Every row gives one point. Any point is a mix of the corners, with weights that add up to 1. It lies inside the corners' shape when no weight is negative. Say inside or outside, and name the corners with a negative weight.
In the rows, zero is written as 128.

Corners:
(1): [80 56]
(2): [138 108]
(3): [135 187]
Points:
[133 179] => inside
[135 137] => inside
[112 153] => outside (2)
[102  55] => outside (3)
[ 97 103] => outside (2)

Corners:
(1): [ 64 183  80 107 130  79]
(2): [147 114 112 208  99 212]
(3): [185  53 155 180 191 116]
(4): [131  98  69 108 138 129]
(5): [133  97 132 132 184 172]
(6): [135 174 146  46  90 123]
(7): [ 82 106 180  50 109  79]
Points:
[156  81 133 150 168 129] => inside
[133  96 130 142 168 134] => outside (6)
[149 105  94 131 179 115] => outside (2, 7)
[135 116 133 102 147 113] => outside (2)

Corners:
(1): [122 165 102 178 122 134 100 141  91 120 187]
(2): [ 54 160 158 132 163 193 156  58 132  57  78]
(3): [128 212 102 114 140 124  74 126 122  93  94]
(4): [160  46  72  51  59 186 133 100 175 174 224]
(5): [142 148  90 117 141 177 225 107 109  93  86]
(6): [ 60 202 104 157 126  86 188  64  79 107  80]
(7): [137  57  80  36  67 112 109 241 182 140 235]
(8): [141 119 134 122  43 102  62 212 137 208 158]
(9): [134  76 122 123  63 123  55 168  78 120 139]
(10): [107 125  85 216 183 109 119  86 140  81  88]
(11): [121 139 135 161 217 122 106  57  73 129 107]
(12): [172 133 148 174 140  98 159  70 146  65 113]
Points:
[108 122 123 139 123 140 111 114 112 100 117] => inside
[131 150 100 150 111 113 125 139 121  97 111] => outside (2, 4, 11)
[119 135 109 119 120 154 127 107 130 113 140] => inside
[142 109 115 117 112 134 111 139 136 120 152] => outside (6)
[128 136 100 132 106 133 136 126 135 110 132] => outside (11)
[129  98 113 126  92 125  89 150 104 117 138] => inside
[115 150 112 143 121 123 123 145 127  98 120] => outside (4, 11)

Corners:
(1): [194 131 129 169 155 115 154 124 184 117 170 116 101 149  85 151 157 103]
(2): [159  96 112 179  67 139 156 144 126 108 148  43 118 144  32 129  57  96]
(3): [ 86 131 162  90 119 116 178 129 167 123 191 126 104  88 125  96 111  84]
(4): [135 146 146 183 143  98 163 196 115 110 158 122  71 133 155  97 141  45]
(5): [180 158  73  80 178  86  85  72  70  87 135 154 194 144 144 243 110 133]
(6): [182 159  58  81  92  67 110  87  99  14 111 168 167 210 149 171 113 169]
(7): [165 125 197 116 112 128 215 179 129 109 118  69  63 139 130 167 161  90]
(8): [114 156 148 156 143  92 153  80  92 123  92  71  67 100 111  85 212  88]
(9): [227 140 137 109 106 120 125 125 119 125 173  40 116 163 105  74  94  97]
(10): [149 171 163 119 123  26 127 178 136 155 110 131  60  62  76  88 155  62]
(11): [119 170 157 108 217  44 170 168  82 123 128  80  67  82 106  69 206 135]
(12): [181 160 105 115  49 155  91  99  60  89 188 127 217 205 126 194 139 173]
(13): [188 131 133 161 103 147 117 109  81 119  98 172 194 226 142 147  79 178]
(14): [155 104 111 116 109 110 105 156 157 174 176  79  67 176 112 146  71 110]
(15): [173  51 141 127  81 108 172 163 114 124 147 101  80  57 131  64 166 114]
(16): [190 192  25 118 120 175 136  94  66 105 110 155 188 145 146 168 161 169]
(17): [148 160  99  98 202  93  36 167 136  57  84 129 145  72 155 145 159 134]
(18): [113 146 105 101 167  55 168 148 132 122  97  90 171 111 155  93 229 107]
(19): [186 181  89 169 102 123 128  98 107 113 148 132 206 142 189 183  95 203]
Points:
[164 134 117 119 114 108 125 135 121 121 151 100 117 155 122 138 118 121] => inside
[158 155 118 126 131 107 131 128 119 112 135 108 131 141 119 139 129 119] => outside (15)
[182 160 115 150 129 116 128 129  89 107 114 122 155 138 130 143 155 135] => outside (3, 6, 14)
[176 196  86 141 147 117  75 118  63 128 113 119 193 160 134 159 127 157] => outside (1, 3, 6, 7, 15)
[154 148 105 127 123 104 135 127 110  99 127 128 137 139 137 152 138 137] => outside (9)
[162 150 100 122 134 125 120 114 107  94 139 108 158 162 131 171 123 136] => outside (10, 15)
[167 172  75 113 133 102  92 110 119 113 139 129 177 157 115 156 111 151] => outside (4, 7, 8, 15)

Corners:
(1): [201 126 159  84 194  89 179 130 113 132 156  61  90 194 187  74  95  98
 133 119]
(2): [ 99 180 104  65  87  92 135 158 195 131  80  65 107 146  85 192 105 145
 166  79]
(3): [102 108 170 115  99  77 183  77 140 135 177 180 100  82 128 201  39  66
  96  69]
(4): [191 145 152 168  91  80 167 146 174  83 146 196 142  61  79 109  39  55
 164 164]
(5): [129 113 111  62  84 119 113 126 136  79 157  54 136  49  80 145  72 139
 197 211]
(6): [110  86 160 135 183 195 140 108  93 124  78 171  28  28  86  86  89  63
  92 202]
(7): [163 149 129 146 208 108 153  76  47 131  72 109 117 116 198 100 119 167
 179 109]
(8): [130 173 150 179  93 161  78 232  65 139  94 213 102  63 199 105 184 155
 198 120]
(9): [117 120  64 211 106 149 175  86  75  77 158 133 127 145 185 142 115  59
 107 139]
(10): [199 114 143 148 177 129 165 118  53 102 188 121 108  94  89 117 135 117
 143  97]
(11): [122 144 171  80 218 137  60  92 100 102 125  75  62 167 123  94 137 164
 120 116]
(12): [199 108 143 141 190  99 185  86 145 183 191 112 117 209  94 107  55  46
 157 141]
(13): [155 158  64  63 190 144 123 112 103 116 136  54 129  89 134 155 131  53
 120 147]
(14): [197 174  72 137  80 115 103 161 149 180 125 183  57 106 146  93 151  67
 117 142]
(15): [106 126 183 211 157 116 110 170  83 157 179 199  79  97  85 100  57 150
  86 113]
(16): [196 127 184 129  75 116 138 103  89 127  75 199 147 175 101 109 135  95
 107 120]
(17): [173 160  89  78 134 178 116 160  28  93  70 131  77  79 110  58 119  87
 213 161]
(18): [ 89 148  99  93  90 100 202 104 176 129  86 180 181 165  85 127 141 145
 133  92]
(19): [103  90  99 193 114  86  95 204 158 154 112 208  76 143 163 162  86 165
 143 123]
(20): [125 178 110  55 157 192 161  69 124  79  87 108 124 161 165 161 158 198
 103  88]
(21): [190 132  88 104 186 196  92 109 129  56  73  61 148  53 162  65 107 145
 187 136]
Points:
[133 129 166 118 123  98  91 164 163 172 102 161  61 126 157 161  98 129
 133 148] => outside (9, 10, 15, 17, 18, 21)
[147 163 116 108 152 137 139 121 106 110 130 104 113 108 143 121 125 132
 158 112] => outside (6, 16, 19)
[145 136 123 117 142 126 138 133 116 122 117 128 108 118 136 117 112 117
 145 129] => inside
[142 143 118 130 127 126 136 138 109 124 119 139 104 133 130 120 125 117
 142 133] => outside (3, 21)
[138 158 117 144 154 129 136 137  87 113 111 133  98  74 154 107 126 116
 156 110] => outside (5, 12, 16, 19, 20)
[139 132 122 117 146 135 143 114 106 124 125 123 108 134 131 122 117 121
 135 123] => outside (4)
[116 118 180 140 215 156 164  63  71 119 110 110 111 179 151 106 122 170
 110  65] => outside (4, 5, 13, 14, 17, 19)
[148 141 126 126 150 132 137 121 112 122 109 138 107 123 135 113 115 117
 137 114] => outside (5)
[139 145 124 119 131 132 125 122 120 117 111 137 108 113 127 123 109 117
 142 133] => outside (1, 10)

Corners:
(1): [ 79 118  58 168 114 113 153  60 193 154 137  97  67 136  70 172 157 117
  95 175]
(2): [139  58 149 183 105  75 118 122  92 161 161 160 181 176 178  78 167 141
  62  97]
(3): [133 117 150 178 143 167 107 136  89 185  97  82 115 116  36 172  54 105
 114 153]
(4): [159  93 220 174 110  92 126 117  99  77  84 152 191  83 144 153 145 105
  94 104]
(5): [149 137 109 205 167 119 132  96 170 115 146 139 110 100  88 107 198 126
 107 176]
(6): [138 103  71 112 180  76 114 165  82 131 115 115  84 202 179 137 102  77
 126 138]
(7): [109 132 100  88 101  95 121  38 136 202 154 143 107  95 104 193 136 210
 124 111]
(8): [131 109 183 132  98 186  98 167 138 171  87 141 173 189 154  56  47 104
 137 163]
(9): [168  77 218  74 207  52 130  97 114 144 110  97 120 225 149 147  28 130
 146 138]
(10): [241 161  93 159  65  93 110 158 226  62  97 190 170 171 191 167 197 204
 108 167]
(11): [179  66 207  87 164  95  83 180  99  92  84 174 195 198 155  80 101 121
 167  92]
(12): [186 207 125 101 194  43  95 150  99 135  88 109 197 133  64 126 134 143
  84 130]
(13): [100 188 100 185 118  76 143 155 149 192 122  61  83 133  63 142  65 168
 132 147]
(14): [191 104 138 101  87 166  63 175 213 134 140 177 214 116 187  96 165 184
  91  81]
(15): [ 77  98 145 190 161  67  75 101  89 185 144 114 108 134 100 126  83 116
  63  95]
(16): [112 133 110 103 192 130  85 173  53 109 175 107 132 196  68  71  29  91
 106 109]
(17): [176 109 135 163 130  79 177 101 166 101 104 199  80 105 188 211 161 228
  67  89]
(18): [ 90 174 141 210 136 167  88 126 101 186 161 110 117 126  80  91 143 141
  54  52]
(19): [109  92 210 153 132  68 169  94  52 175 138 157  57  67  25 182 118  77
 128 120]
(20): [185 171  71 109 102 142  87 117 136 122 103  97 143 128 116 121  70 177
  71  78]
(21): [130 181 124 128 111 133  90  85 172 123  97  83  92 125  62 158 138 204
  72 191]
Points:
[136 126 135 148 133 114 106 130 122 148 125 117 134 146  99 126 106 127
 107 133] => outside (17)
[136 127 124 157 110 153  94  92 153 110 137 159 120  81  91 153 160 164
  84 100] => outside (2, 6, 8, 9, 12, 13)
[140  96 188 161 150 123 107 123 112 134 127 144 159 128 105 111 131 118
  89 117] => outside (6, 7, 10, 13, 20)
[139 128 131 152 137  99 118 130 136 132 123 126 126 143 114 123 124 133
 100 127] => outside (3, 7)
[141 130 137 132 127 123 102 129 133 139 120 128 138 146 114 121 110 147
 102 130] => inside
[148 144 120 150 142 101  87 145 125 131 121 124 172 144 104 113 148 138
  96 129] => outside (8, 9, 17, 19, 20)
[123 141 143 152 138 116  94 131 127 183 118  88 142 149 110 104  82 132
 106 133] => outside (1, 10, 11, 16, 17, 19)
[138 127 126 161 123 126 101 138 126 146 134 146 123 133 124 119 130 156
  93 106] => outside (1, 4, 9, 12)
[131 156 128 182 152  77 149 136 144 123 109 125  78 148 113 159 122 131
 101 163] => outside (2, 3, 7, 11, 14, 20)

Corners:
(1): [ 59 123 132 223 198  80 113 155 143 126 166 174  87  74  98 220 200 151
  37 161]
(2): [117 141 183  82 118 149  90 164 135 148 147 129 161 113 130  37 110 127
 193 179]
(3): [135 108  65  86 120 160  85 127 117 205  71  65  83 155 133 109 102 144
 226 185]
(4): [148 119  75 106 152  88 179 117 148 161 123 162  51 129 140 125 162  80
 127 133]
(5): [177 133 169 171  53 129 143 145 112  95 150 185 137  97 129  62 121 157
 167 108]
(6): [112 156 102 166 203 146 166 133 146 163  94 155  72 124 128 169 164  90
 113 111]
(7): [114 145  80  91 146 110 154 113 139 132  85 225  96 125 164 128 175 143
 102 149]
(8): [149  80 113 123 116 209  61 138 116 109 167 100 159 161 150  78 107 117
 202 212]
(9): [137 126 165  78  97 157 106 204 133 128 173  85 180  74 140  66 132 174
 143 188]
(10): [109 132 138 155  76 131 127 110 152  65 178 145 165  59 208  76 146 146
 136 155]
(11): [ 41  93  97 147 146  96 134 183 101  69 161 210 107  59 134 172 178  87
  41 100]
(12): [ 31 164  93 177 118  74 123 128 131 110 140 149  98  99  89 192 154 130
  27  97]
(13): [157 127 102 116 103 153 105 105 112 220  86 137 104 150 117 144 144  69
 221 206]
(14): [140 175  84 115 145 108 153 113 157 134 141 138  79  55 102 190 141 137
  90  71]
(15): [122 127 105 149 101  93 117 167 127 100 132 149 134 145 143 150  49 146
 152 168]
(16): [ 55 118 128 153 165  76 131 186 103  62 112 168 102 117 115 209 225  68
  93  82]
(17): [174 118 199 187  92 119 143 194 200  36  79 248  69  73 174 125 175 166
  52  83]
(18): [160  48 151 159 127 129 125 151 154 150 137 167 181 138 165  76 123 155
 186 154]
(19): [219 148 138  77 136 147  80  72  43 249  70 115  90 170 164 124  73 139
 201 236]
(20): [125  69 143  71 149 181 129  63  80 151 112  93 114 126 146  79 123 129
 165 208]
(21): [ 98 122 119 170 168  65 106 157  99 130 118 147 149  82  82 136 169  84
  85 175]
Points:
[126 123 120 132 125 126 123 136 131 133 130 150 120 107 141 118 136 131
 131 155] => outside (16)
[147 135 150 152 106 143 120 108 141 142 131 175 127 122 147 104 113 149
 155 164] => outside (3, 4, 9, 11, 16, 21)
[124 120 111 140 141 114 124 141 120 137 114 158  99 117 126 156 147 120
 118 147] => outside (2, 10)
[135 134  92 101 157 143 112 110 121 206 107  99 106 143 120 127 108 129
 175 190] => outside (5, 10, 11, 16, 17)
[133 131 123 113 134 130 118 136 116 138 122 146 111 110 142 123 139 124
 142 164] => outside (12, 18)
[109 117 120 143 121 105 130 135 123 118 117 161 111 109 146 139 152 132
 117 149] => outside (2, 6, 8, 14)
[121 137 125 124 153 107 133 134 128 152 116 163  94 112 126 164 142 128
 103 140] => outside (3, 5, 8, 10, 21)
[132 143 127 128 127 136 128 126 133 141 114 147  94 111 135 128 154 125
 136 141] => outside (11, 15, 18, 21)

Corners:
(1): [165 140  86 148 158 180 164 101 180  76  96  85  52 105  18  88 137 122
 100 187]
(2): [163 177 166 162 105 189 154 160  58  43 151 162 136 155 174 104 111  85
 155 113]
(3): [196 142 112  86 183 187 204 119  25  91 196 112 129 101  83 149 118 106
  93  75]
(4): [162  73 139 137 147 146  93 118  70 142 136 154  91 230  92 105 115 185
 170 130]
(5): [ 49 102 118 120 106 122 149 107 134 124 116 163  40 129 170 100 124 172
 180 151]
(6): [136  19 114  74  97 149 132  96 132 100 108  44  91 111 122  13 106 176
  76  85]
(7): [147 186 150 160 133 168  59 140 113 129 153 164  48 182 100 134 142 161
 155 160]
(8): [ 91 105 117 141 165 171 119 150  94  91 130 130 122  95 144 112 169  97
  78 144]
(9): [106 117 111 137 106  79 121  87 177  83 123 117  89 144 174 166 155 198
 115 100]
(10): [107 149 132 175  83 122 119 168 164 101 155 157  74 163 110 150 142  91
  99  97]
(11): [ 70 185 161 104 139  56 140  95 160  98  78 191  54  97 151 148 105 159
 108  93]
(12): [211  53 131 102 159 200  68 122 154  86 208 159 148  83 223 132  81 112
 124 126]
(13): [149 150 189 129  77  81 136  33 106 100 129 134 148 172 155 123 128 111
  70 188]
(14): [155 131 248 177 106 115 128  94 132  82 154 154 178 147 122 164 105  97
 125 156]
(15): [134 135  82 148 117 137 141 113  99 118 136 102 107 118 112  60 157 246
  72 119]
(16): [ 69 104 160 186 207 115 157  86 138 147 115  81 161  91 151 131 129 149
   7  44]
(17): [142 189 140 145  68  85 141 152 129 122  50 132  88 116  94 141  68 124
  96 132]
(18): [122 156 172 163  93 136 184 157 188 182  77 131 137 138 102 108 193 151
 127 128]
(19): [118 136  50 134 157 133  67  81 146 148 182 117 115 111 110 144 124 142
 142  76]
(20): [176 118  86 155 105 219 149  99  92 129 122 159  86 112 122 121 154  68
 139 128]
(21): [ 65 107 133 152 146 194 154 109 109  80 123 144 144 158 164 123 122 182
  97 131]
Points:
[118 120 132 135 132 133 128 107 138 114 125 135 104 124 134 126 126 150
 103 121] => outside (2)
[147 140 148 130 114 125 130 113 132 111 125 134 111 130 121 118 130 144
 123 142] => outside (10, 16, 20, 21)
[142 130 128 126 117 121 121  97 102 112 129 132 105 120 142 119 113 140
 110 118] => outside (1, 10, 18, 21)
[161 124 119 133 137 160 127 103 132 102 160 119 125 102 134 118 141 120
  95 108] => outside (4, 5, 17, 21)

Corners:
(1): [123 125 155 127 120 102 104 121 140 132 114 156 123 101 125 128 118 108
 115 111]
(2): [177 136 103 144 128 115 105 115 142 148 104 134 119 139 127 119 123 134
 106 177]
(3): [125 144 151 102 112 124 118 125 142 143 161  89 119 148 109 120 152 131
 111 145]
(4): [136 137 128 141 111 123 136 106 110 145 112 115 124 157 157 112 115 134
 113 133]
(5): [117 136  65 155 174 190 122 164  95  76 249 128 111 145 120 203 190  96
 137 200]
(6): [156 106 163 135 132 135 128 113 158 135 121 128 164 116 114 132 118 122
  95 117]
(7): [107 125 140 133 112 138 131 125 139 153 113 130 162 144 117 116 114 136
 138 120]
(8): [131 121 106 149 120 121 112 110 142 160 112 102 140 160 119 140 133 122
 119 132]
(9): [129 142 154  55 107 124 149 104 130 156 111 131 130 145 123 120 135 135
  97 150]
(10): [143 147 146 113 141 110 109 120 129 143 109  97 137 146 113 159 141 136
 119 111]
(11): [140 143 121 123 123 117 158 154 151 130 131 113 129 111 140 114 122 129
 126 108]
(12): [148 129 137 134 121 151 124 121 143 140 133 105 135 118 109 123 165 110
 127 113]
(13): [126 139 134  81 138 127 110 142 121  99 134 105 142 121 101 145 190 129
 106 154]
(14): [158  89 145 108 122 125 100 126 132  90 140 175 115  96 161 114 118 123
 189 127]
(15): [118  96 148 138 126 110 150 101 155 149 112 141 136 102 138 106 139 141
 112 104]
(16): [124 129 118 150 119 165 107 121 144 114 116 112 110 151 150 147 111 130
 123 140]
(17): [116 147 146 146 130 110 127  98 153 121 133 128 158 144 142 131 125 121
 119 123]
(18): [110 101 111 113 122 110 154 124 152 133 113 121 143  27 121 117 118 134
 123 115]
(19): [120 138  83 148 128 135 124 117 131  98 158 122 125 126 119 122 129 121
 126 108]
(20): [122 124 161 149 109 105 186 109 155 128 110 114 140 135 125 132 106 119
 148 114]
(21): [117 135 142 149 165 126 120 124 143 124 114 103 158 146 116 124 113 114
 110 108]
Points:
[131 129 119 140 128 129 132 120 135 124 130 131 127 122 137 124 123 124
 129 125] => outside (3, 6, 8, 13)
[133 126 142 122 121 119 126 117 142 135 114 122 136 123 127 120 126 127
 121 120] => outside (5)
[137 134 136 107 116 109 109 117 136 136 112 126 124 120 130 126 126 130
 109 130] => outside (5, 7, 12, 15, 20, 21)
[129 128 138 119 124 119 128 120 139 132 121 119 142 123 118 121 137 128
 120 123] => outside (5, 16)
[127 120 136 135 119 116 127 111 143 136 108 117 131 122 124 118 128 131
 129 113] => outside (5, 6, 9, 11, 17)
[127 123 125 121 126 121 130 122 140 130 123 120 137 105 122 128 134 128
 119 130] => inside
[133 125 134 121 110 122 137 116 146 138 119 117 135 124 128 116 129 132
 125 127] => outside (1, 5, 10, 21)
[126 118 151 127 119 113 129 120 146 117 121 132 137 109 136 113 113 128
 140 102] => outside (2, 5, 8, 9, 12)
